Each row is a point. Each copy is the shape, with its points in the same order, turned, moved and blurred by noise. Some copies are also mirrored. Which?

Shape:
[[5.4,-2.6],
[-4.0,-3.7],
[-3.9,6.5],
[-2.5,1.6],
[-1.5,3.5],
[6.1,-3.4],
[-1.0,-0.5]]
Copy 1:
[[-6.3,2.2],
[0.9,-3.3],
[5.1,5.9],
[2.0,3.5],
[2.3,4.9],
[-7.6,1.3],
[0.3,1.4]]
Copy 1 is: mirrored
Copy 2:
[[6.3,-1.9],
[-2.1,-7.0],
[-5.8,2.1],
[-2.6,-2.0],
[-3.1,0.7],
[7.1,-2.3],
[-0.8,-3.1]]
Copy 2 is: only turned
Copy 3:
[[3.9,6.7],
[-5.1,4.8],
[-0.8,-5.0],
[-2.2,0.5],
[-0.1,-2.2],
[4.1,7.3],
[-0.9,2.2]]
Copy 3 is: mirrored
Copy 4:
[[3.4,-6.0],
[-5.8,-3.7],
[-2.0,5.9],
[-2.5,0.9],
[-0.7,2.4],
[3.7,-7.1],
[-1.9,-1.7]]
Copy 4 is: only turned

Shape:
[[-2.5,4.0,1.4,0.5],
[5.6,1.3,2.7,-2.0],
[2.5,-7.3,3.9,0.0],
[-5.4,3.7,0.5,-2.0],
[-0.5,10.8,0.0,-2.7],
[7.6,-3.0,-0.5,1.2],
[2.0,5.8,1.1,-6.2],
[-2.2,6.1,0.6,-3.5],
[-3.0,-2.1,4.5,4.2],
[0.9,3.9,-4.2,-1.6]]
Copy 1:
[[3.0,-0.3,0.6,-5.5],
[6.1,-3.3,2.0,2.5],
[-1.6,-8.6,-0.1,3.0],
[1.1,-0.2,3.4,-7.6],
[8.8,3.7,4.1,-6.2],
[2.2,-2.4,-0.7,6.7],
[6.9,-0.6,6.8,-2.3],
[4.6,0.5,4.6,-5.9],
[-1.0,-5.8,-3.7,-4.0],
[2.4,3.7,3.4,-0.9]]
Copy 1 is: mirrored
Copy 2:
[[-4.1,0.4,-1.7,1.3],
[3.4,-0.2,1.3,-2.9],
[4.0,-0.2,7.7,4.1],
[-6.3,-2.6,-1.4,2.1],
[-4.8,-1.3,-6.9,-4.4],
[8.2,0.3,1.2,1.6],
[-1.5,-4.1,-1.8,-5.0],
[-4.8,-2.7,-2.7,-1.7],
[-2.5,3.8,3.5,5.7],
[0.6,-3.6,-5.1,1.2]]
Copy 2 is: only turned
Copy 3:
[[-2.4,-1.8,0.8,2.7],
[4.7,4.0,1.3,3.8],
[-0.4,9.0,-5.3,3.2],
[-5.2,-1.6,2.0,-0.5],
[0.6,-4.6,7.5,1.5],
[6.6,4.6,-5.0,2.5],
[2.2,1.0,6.7,0.5],
[-1.9,-1.9,4.8,0.5],
[-4.8,1.7,-4.9,5.7],
[2.3,-1.5,0.7,-2.6]]
Copy 3 is: mirrored
Copy 4:
[[-0.1,-1.7,3.7,5.2],
[1.5,-3.6,-1.2,-2.2],
[-0.6,0.8,4.0,-8.0],
[-3.8,-2.0,3.5,5.6],
[0.3,-7.0,-2.5,8.1],
[3.3,1.3,-2.7,-5.5],
[-2.7,-6.7,-2.8,2.0],
[-3.5,-4.2,0.3,6.4],
[2.0,0.7,8.5,-1.3],
[-0.6,0.5,-3.5,4.5]]
Copy 4 is: mirrored

Shape:
[[3.2,-0.6,-0.8,-2.9,0.0,-4.8,1.2,3.2],
[6.1,-4.0,7.6,6.7,0.1,-6.4,4.4,0.9],
[-3.3,0.4,6.8,-6.2,-3.4,-3.9,4.4,-2.5],
[2.1,4.4,-0.2,-4.9,-3.3,5.1,-4.4,-2.6],
[-3.3,0.9,-1.0,2.0,-5.7,-1.7,-3.2,5.6],
[6.7,0.0,-0.6,1.5,-0.2,4.8,5.0,-0.3],
[0.6,2.7,5.8,-1.5,-2.8,-4.7,-3.2,0.7],
[5.9,-0.2,1.5,5.5,6.4,-1.7,0.8,6.7],
[2.2,-6.5,0.4,-5.2,1.2,6.1,0.0,-2.2],
[3.0,-4.0,7.1,0.9,1.8,4.1,1.0,-0.7],
[-4.2,-3.6,-1.7,1.3,5.9,-1.3,-5.0,-0.2]]
Copy 1:
[[3.2,1.3,-1.3,6.1,1.4,3.5,-1.1,-3.2],
[6.4,5.5,-8.0,6.3,3.5,-6.4,3.7,-7.1],
[-4.5,5.1,3.8,5.3,4.0,-1.2,-0.1,-7.0],
[-2.8,-4.5,4.1,-0.8,-2.8,2.5,3.7,-0.7],
[1.5,5.9,-0.9,1.1,-4.4,-0.6,-2.1,4.4],
[5.7,-0.7,-1.7,-1.4,4.4,2.6,7.6,-2.4],
[-0.8,1.7,0.0,4.2,-2.9,-3.5,-2.1,-4.3],
[11.0,-2.1,-6.5,3.6,3.1,-2.8,-0.7,0.2],
[-3.6,-4.4,-1.3,4.3,5.6,2.0,7.1,1.7],
[0.7,-2.2,-2.2,2.9,5.1,-5.5,6.3,-1.6],
[-2.7,-3.4,-7.3,2.8,3.0,0.2,-4.1,3.3]]
Copy 1 is: mirrored
Copy 2:
[[-1.3,-0.3,4.8,0.9,0.0,2.8,-2.3,3.1],
[-1.3,-3.0,3.4,-0.9,-11.4,2.9,6.1,3.2],
[0.5,-5.4,5.6,-7.5,-4.3,-3.2,-6.1,0.8],
[1.8,3.7,-2.0,-2.8,0.8,1.5,-8.6,-5.8],
[-5.1,-1.7,5.7,0.6,1.0,1.5,-0.4,-7.1],
[0.8,6.8,-1.5,-0.9,-3.2,-1.5,1.4,1.4],
[-0.6,-3.9,4.1,-1.1,-5.8,3.5,-5.0,-3.5],
[4.0,1.4,3.6,5.8,-3.7,4.9,6.0,0.4],
[2.7,2.1,-3.0,-8.4,2.6,2.2,-0.5,0.8],
[4.7,0.5,-0.4,-6.8,-4.8,2.1,3.1,-2.2],
[2.3,-6.8,-1.1,0.5,4.7,3.4,2.8,-2.4]]
Copy 2 is: only turned
Copy 3:
[[1.5,2.2,0.2,-6.1,4.9,-1.2,1.8,0.8],
[3.3,-2.5,-1.5,-13.2,-3.1,4.7,0.0,4.7],
[0.4,0.4,1.2,-9.6,0.2,-2.2,-3.0,-8.9],
[-0.9,6.1,0.4,2.8,-2.7,-3.8,-2.4,-3.2],
[-3.2,-2.2,3.1,-1.1,4.6,-1.3,-6.2,2.6],
[-2.0,4.6,-4.7,-2.1,-2.2,5.8,2.4,0.1],
[3.7,1.1,3.1,-5.9,-0.3,-2.8,-5.5,-0.2],
[5.4,1.4,1.1,-4.0,2.7,8.3,2.4,6.6],
[-4.4,2.7,2.9,-0.5,-4.0,0.5,7.1,-3.7],
[0.0,1.0,2.9,-4.7,-6.3,5.5,2.2,-1.0],
[3.9,-6.3,4.8,1.8,1.5,-0.3,3.7,-0.3]]
Copy 3 is: mirrored
